Rows are points. To make a cloud, some directions were put in groups of two or more. Within a group, all points are equally far from the middle, so they leave a hole (a ring in 2 directions, a hollow ball in 3). The other directions are filled evenly. Then the cloud was stretched, turned, moved and blurred a little. Count the holes, and give their numbers of directions, smallest first.
(in the rows, 128 means zero)

Cloud (15 x 2):
[[170  96]
 [113  92]
 [109 166]
 [ 57 138]
 [135 107]
 [177 143]
 [180 149]
 [129  62]
 [123 166]
 [ 72 164]
 [ 87 111]
 [204 114]
 [ 40 116]
 [149 197]
 [ 97  77]]
Holes: 0

Cloud (22 x 3):
[[136 111 138]
 [194 165 138]
 [ 90 159 190]
 [105  78 125]
 [107  41 132]
 [133 156 209]
 [120 100 166]
 [209 128 118]
 [ 82 154 145]
 [166 186 202]
 [123 188 124]
 [ 68 122 139]
 [106 171 133]
 [ 99 176 158]
 [ 96 160 146]
 [ 95  72 142]
 [165 223 153]
 [191 148 134]
 [132 187 116]
 [ 61 146 157]
 [194  48 175]
 [146  84 170]]
Holes: 0

Cloud (30 x 4):
[[109  89 163 159]
 [ 64 102 165 108]
 [156 159 184 125]
 [ 72 200 116 121]
 [ 63 128 133  60]
 [ 69  86 157 102]
 [145  53 133  84]
 [ 99 157 193  70]
 [164  56 174  83]
 [185  92 139  87]
 [150 213 131 125]
 [ 73  77 175  88]
 [101  90 193 120]
 [ 69 120 116 156]
 [129 170 123  37]
 [187 137 123  98]
 [147  73 129 124]
 [150 175  62 157]
 [ 99  87 166 149]
 [ 64 169 157 126]
 [ 84 214 150 151]
 [138  48 151  93]
 [ 85 144 194  84]
 [ 87  69 161 107]
 [116  60 174 112]
 [143  49 150  93]
 [ 58 130 127 137]
 [163 171 168 169]
 [ 93 150  88  82]
 [152 161 177 173]]
Holes: 1 (3)

Cloud (46 x 6):
[[173  74 115  89 160 128]
 [114 188 176 112 143 112]
 [126 114  96 111 120 120]
 [149 156 181 107  87 159]
 [117  23 114 115  84  73]
 [114 134 137  57  78 175]
 [108 177 212 109 134  74]
 [174  90 152 119 188 144]
 [147  62 110  61 117  73]
 [127  51  70 124 168 124]
 [ 79 178  94 115 153 119]
 [155  42 114  63 142 106]
 [ 36  91  96 115 122 176]
 [153 118 130  94 227 137]
 [134 132  85 189  81 104]
 [176  54  72 138 131 140]
 [121 130 139 101  98 194]
 [150  69 170 130 152 108]
 [ 97 118  89 130 191 115]
 [145  19 176 144 132  92]
 [185  93 126 143 106  55]
 [173  87  70 149  88  55]
 [107 122 152 195 117  68]
 [156 129  85  56 128  37]
 [210 113 114 134  80  79]
 [129 138  89  48 153  80]
 [148 153 157 210 125  89]
 [169 157 122 167  61 119]
 [121 180 126 124  79 123]
 [134 127 173 115 126 204]
 [102  99 102 145 134 144]
 [113 117 136 121 177 108]
 [110  77 122 106 202 135]
 [105 191 104 137 172 173]
 [ 79 123 211 144  47 123]
 [150  23 119  77 113 114]
 [102 164  89  89 151  78]
 [136  26  48 150 111 131]
 [ 75 164  88 145 142  83]
 [ 89 115 212 141 108  53]
 [ 55 106 207 119 149 135]
 [133  82 168 184 119 176]
 [173  87 196  91  63  68]
 [ 61 121  73 127  86 127]
 [ 87 119 111 147  65 162]
 [116  64  33 116 224 124]]
Holes: 0

Cloud (50 x 6):
[[153 110 209 103 185 142]
 [140 173 186 171 159 121]
 [150 166 120  90 209 182]
 [135 160 143  83 157 228]
 [167 162 172 137 158 167]
 [197 115 182 164 162  71]
 [135 177 167 167  67 162]
 [136 152 183  71 174 210]
 [210 118 115 159  93 165]
 [209 193 126  86 141 114]
 [151 104  95 101  71 112]
 [160  68 137 192 202 152]
 [200  90 136 160 137 153]
 [162  72 106 129 122 190]
 [211 103 172 177 139 112]
 [118 122 112  88 117 113]
 [110 134 195  59 147 154]
 [174 100 116 140 100 197]
 [157 100  97 175 148 164]
 [146  47 148 105  96 171]
 [148 127 232 105 160 198]
 [175  86 155 178 122 174]
 [103 119  67  69 151 201]
 [178  67 144 129 188 178]
 [ 94 119  89  79 180 128]
 [212 170 132 145 139 150]
 [202 162  91 160 167 148]
 [129 174 175 163  64 164]
 [ 95 117 160 158  77 149]
 [ 85  95 172 109  97 140]
 [186 129 134  66 211 180]
 [118  53 116 113 184  94]
 [160 180 102 112 206 141]
 [125 179 162 165 115 135]
 [183 110 169 175 208 119]
 [108  60 156 102  88 163]
 [209  86 103 129 204 114]
 [155 109 108 107 128  56]
 [109  87 194  53 115 148]
 [112  75 172 138 168  66]
 [127  39 136 175 162  98]
 [214 112 160 131 150  87]
 [195 131 156  39 159 167]
 [194 160 196 164 110 155]
 [118 145 150 134 112  72]
 [165  65 115 169 137 143]
 [127 147 146  41 195 162]
 [141  82  55 133 152 139]
 [186  67 106  94 106 131]
 [127 103  51 118 147 140]]
Holes: 1 (3)

Cloud (76 x 8):
[[174 107  70 100 121  95 142  62]
 [134 108 132 157 136 167 132 211]
 [113  79 198 132 128 177  69  89]
 [ 74 165 190 153 143 151 148 169]
 [194  92 130 102 105 151 144 118]
 [109  86 110 181 105 119 103 128]
 [204  83 114 161 124 180 166 146]
 [ 81 183 151 141  97 100 100  90]
 [145  81 117 163 167 136 143  62]
 [166 103  57 188 132 162 132 108]
 [ 94 177  90 176 150 104 129  89]
 [125  72 107 130  66 117 165 101]
 [164 133  79  91 104 145  91 125]
 [142 186 149 166 138 122 147   7]
 [133 157 105 154  96 188 139  88]
 [120 155 120  72 147 125  86 129]
 [ 94  98 129 141 164 166 123  56]
 [114 191 162 147 150 121  91 159]
 [150 117  58 118  91  87  99 113]
 [ 46 144 185 127  95 116 160 143]
 [138 133 163 169 149 106 188  76]
 [ 90 129 213 112 158 104  76  95]
 [133 142 179  89 173  49  99 107]
 [170 203  88 107 121 139 157  92]
 [171 128 167 129 160 186  69 109]
 [121  53  78 118 154 152 186 143]
 [172 110  97 135 117  78 141  68]
 [176 140 183 179 121 111 163 175]
 [100 114 100 176 125  92 209 127]
 [132  90 119  73 156 181 126  92]
 [153 123 139 155  79 174 142  61]
 [145 160 153 191 108 134 165  64]
 [166  93  82 138 114 168 172 169]
 [190 146 119  97 126 119 151  91]
 [171 185 146 141  71 121 163  89]
 [139 119 196 156 120 103 175  93]
 [184 164 153 124 147  84 126  65]
 [162 171 102 108 113 146 138 128]
 [183 177 175 127 131 156 175  87]
 [163 185 123 112 160 103 150  80]
 [ 96 148 119 179 131 117 155 103]
 [206 169 140 175 186 113 150 102]
 [178 149 131 149 102 183 164  45]
 [161 113 152  98 151 145 155 123]
 [130 126 151 164 140 129 177 132]
 [115  60 143 147 119 171 120  81]
 [160 131 140  98  54 159 136  82]
 [113 131 181 150 116  96 127  63]
 [104 157 170 141 149 141 192 114]
 [ 90 123 166  98 136 147 173 137]
 [140  79 164 172 135  93  73  67]
 [145 113  70 155 117 161 105  74]
 [135 178 131 168 150 136 133  52]
 [ 87 179 122 119  94 122 134  83]
 [226  93 167  94 119 135 119 157]
 [ 69 139 168  93 127 104  74 106]
 [173 123 179 106 107 212 147 113]
 [146 124 160 138 158 120 170 114]
 [120  98  89 108  89 107  79 125]
 [160 122 171 119 136  38 100  71]
 [141 119 160 146 191  66 135  75]
 [120 150 152 174 102 135 144 134]
 [177 149  62 105  92 164 130 126]
 [129 177 134 138 112  96 129  61]
 [135 190 109 140 118 112 147 125]
 [133  83 165 147 104 144 130 145]
 [178  66 133 131 162 150 179  95]
 [113  86 113 119  65  92 146 148]
 [168 181 116 129 202 108 138  93]
 [ 83 129  97 100 114 169 102  97]
 [ 99  61 230 117 135 171 129  93]
 [167 130 136 105  77 153  82  66]
 [111 137 200 138 128 175 149 151]
 [125 151 109 191 119  99 196 142]
 [188 161 183 136 119 144 161  78]
 [111  93 129 144 186 120 150 108]]
Holes: 0
